Each row of a before or after table is a point. The points were changed in one or more steps. Then noise was added and the rows were shuffled. The steps act on columns, c1 being the first. Name the steps. A step turns or swaps two columns, mirrors them in a line or flattens them onto one, adds a multiple of one to another, or multiplies or shifts one. Angles are multiples of 10 degrees, from the lower column toward the higher: turns from -170 to 170, lines from 10 to 170 but not 90. Use the fewest steps. Two steps may share a column if one is a turn and the other turns, adds or multiplies; they go together, in the order done. Otherwise the lowest column goes first.
In the rows, zero is written as 128.

Before:
[[104 163 150]
 [130 105 127]
 [122 130 128]
 [102 170 157]
 [125 155 139]
 [ 97 156 162]
 [ 97 145 120]
 [112 106  95]
 [129 156 137]
 [147 111 130]
 [ 97 157 153]]
After:
[[ 77 197 107]
 [163 155 129]
 [ 63 189 135]
 [121 194 122]
 [131 144 131]
 [100 146 162]
 [124 197 116]
 [116 169 132]
 [ 65 202 100]
 [ 62 195  95]
 [ 74 214 102]]
Steps: multiply c1 by 2; shift c2 by 40; multiply c3 by -1

Before:
[[ 84 154 157 149 154 154 112 102 168]
 [122 150 108 103 124 171 156  92 176]
 [128 106 157 165 172 122 127 162 150]
 [178 123 122 148 151  83 136 115 137]
 [156 118 151 155 159  97 162 131  97]
 [126 188 112  94 120 126 175 104 185]
 [102 153  62 118 104 122 135 134 123]
 [ 91  99 128 126 127 103 122 128 143]
 [119 113 158 128 177 120  96 151 114]]
After (9 x 9):
[[155 108  94 152 142  95 129 126  95]
 [142 146 123 164 151 125 146  91 154]
 [ 86 140 154 115  87 128  73 121 126]
 [131 174 138 126 106 102 125 125 146]
 [ 75 101  93  91  97 124  89 159 187]
 [149  87 134 156 133  83 123 135 129]
 [ 87 150 128 144 142 154 158 153 173]
 [109 121 110 101 101 167  95 162 174]
 [136 147 134 133 158 120 179 105 112]]
Steps: mirror c1 and c2 in the line at 150 degrees; turn c3 and c7 by 130 degrees; add 0.3 times c4 to c3; shift c5 by -20; multiply c8 by -1

Before, 11 rows:
[[131 101 130 103  67 149 128 135  69  80  80 156  97 160]
 [109 116 172 128  95 169 131 145 148 134 140 121 107 121]
 [136 122 123 120 139 154 153 162  95 134 138 102 136 159]
 [123 137 130  64 110 101 126 107  97 109 137 100 134  81]
 [170 106 117  76  96 128 112 114 128 128 103 101 109 121]
 [143 163 149 134 120 120  91 122  90 137 124 137  69 147]
 [158 144 167 140  74  98 115 123  91 121  95 106 138  99]
 [159  96 119  76  93 154 118 139 144  59 139 168  69  96]
 [116 172 148  95  90 108 147 146 138 130 110 132 135 103]
 [106 109 158  62 120 168 146 150 148  95  90 146 113  91]
 [131 149 140 121 133 173 156 104 151 131 116 121 128 108]]
After:
[[140 108 125 103 163 138 109 145  83  88 152 141  96  88]
 [129 154 115 144 123  90 155 150 108 125 154 128 123 106]
 [143 163 106  97 129 134  91 136 154 119 125 189 118 134]
 [124 173  98 122 160 152 143 110  91 141 136 124 137 110]
 [131 110  80 141 145  84 126 108 112 150 128 147 117 108]
 [140 121 136  97 118 104 153  96 140 129 129 112 107 133]
 [ 85 106 107  64 182 126 128 116 134 111 184 167 139 176]
 [108 138 120  69 144 153 123 146  89 132 114 112 102  52]
 [ 72  98 127 118 167  97 119 117  73  78 123 197 146 115]
 [130 142  75 105 159 166 112 133 157  95 150 114 107  83]
 [ 91 114  93 110 125 104 148 103  59 141 182 147 139 105]]
Steps: turn c1 and c10 by -70 degrees; turn c3 and c5 by -160 degrees; mirror c4 and c9 in the line at 30 degrees; turn c6 and c11 by 160 degrees; multiply c8 by -1; turn c12 and c13 by 70 degrees; add 1 times c13 to c14
